Each row is a point. The points of each table are mixes of a few directions, plus a little noise. How many directions does each table use, and how many do they share? Where both have some left over, give the other angles between the two spaces (their principal angles), to ten degrees, smallest first.

First (4 x 3):
-0.14  0.19  0.53
0.05  -0.06  0.09
-0.31  0.27  -0.69
0.43  -0.42  0.09
Second:
-0.54  -0.26  -0.44
-0.24  0.56  0.13
0.28  -0.20  0.06
0.51  -0.09  0.25
Directions: first 2, second 2, shared 1; angles 50

First:
0.10  0.66  -0.59  -0.22  0.04  0.03
0.00  0.51  -0.54  -0.42  -0.25  0.37
-0.05  -0.47  0.28  0.44  -0.28  0.14
-0.04  -0.69  0.40  0.66  0.27  -0.05
-0.05  0.06  0.08  -0.48  0.27  -0.07
0.03  -0.02  0.33  0.00  -0.04  -0.43
Second (7 x 6):
-0.08  -0.31  0.31  -0.84  -0.02  0.49
-0.08  -0.03  0.61  0.30  -0.17  -0.55
-0.29  0.13  0.22  0.01  0.02  0.12
0.05  -0.61  -0.30  0.24  0.07  -0.04
0.23  0.35  -0.14  0.41  -0.04  -0.41
-0.14  0.12  -0.33  -0.52  0.18  0.73
0.34  0.36  -0.38  0.37  -0.01  -0.35
Directions: first 4, second 4, shared 2; angles 30, 90

First (11 x 11):
-0.30  0.19  0.37  0.27  0.32  -0.30  0.53  -0.49  -0.07  0.29  -0.70
-0.24  -0.17  0.00  0.12  0.43  -0.51  -0.16  0.02  0.02  0.42  -0.91
0.21  0.41  0.56  -0.13  -0.50  0.88  -0.34  0.72  -0.56  -0.41  0.38
-0.14  0.08  0.23  0.12  0.14  -0.13  0.19  -0.17  -0.07  0.15  -0.39
0.18  0.35  -0.20  -0.01  -0.22  0.39  0.22  -0.02  0.00  -0.40  0.76
-0.17  -0.14  -0.30  0.11  0.38  -0.52  0.10  -0.27  0.24  0.27  -0.42
-0.18  0.19  0.12  0.20  0.22  -0.20  0.46  -0.42  0.01  0.14  -0.31
0.20  0.14  -0.09  -0.14  -0.27  0.43  -0.40  0.55  -0.17  -0.29  0.46
0.27  -0.41  0.19  -0.31  -0.51  0.31  -0.06  -0.08  0.11  -0.19  0.70
-0.05  -0.37  -0.62  -0.04  0.32  -0.53  -0.37  0.08  0.32  0.24  -0.24
0.26  -0.24  -0.26  -0.22  -0.30  0.19  -0.19  0.09  0.17  -0.23  0.68
Second:
-0.11  -0.92  0.62  0.13  0.00  -0.07  -0.73  -0.08  -1.00  -0.08  0.27
-0.44  -0.05  0.11  -0.01  -0.11  -0.45  -0.13  -0.43  -0.37  0.06  0.37
0.31  0.55  -0.17  0.03  -0.17  -0.02  0.35  -0.11  0.49  0.04  -0.28
0.39  -0.14  0.11  0.06  -0.40  -0.20  0.16  -0.40  0.36  0.52  -0.29
-0.38  0.10  0.09  0.01  -0.03  0.07  0.07  -0.14  -0.43  -0.12  0.61
0.46  0.04  -0.43  -0.22  -0.51  -0.06  0.12  -0.37  0.57  0.10  -0.28
-0.04  -0.40  -0.13  -0.12  0.10  -0.03  0.01  0.12  0.35  0.40  -0.15
-0.41  0.44  -0.41  -0.13  0.76  -0.18  -0.20  0.74  0.19  -0.56  -0.41
0.05  0.01  0.46  0.27  0.07  0.29  0.13  0.10  -0.32  0.10  0.19
0.18  0.40  -0.24  -0.01  0.26  0.66  0.19  0.60  0.18  -0.48  -0.04
Directions: first 4, second 6, shared 1; angles 30, 40, 40
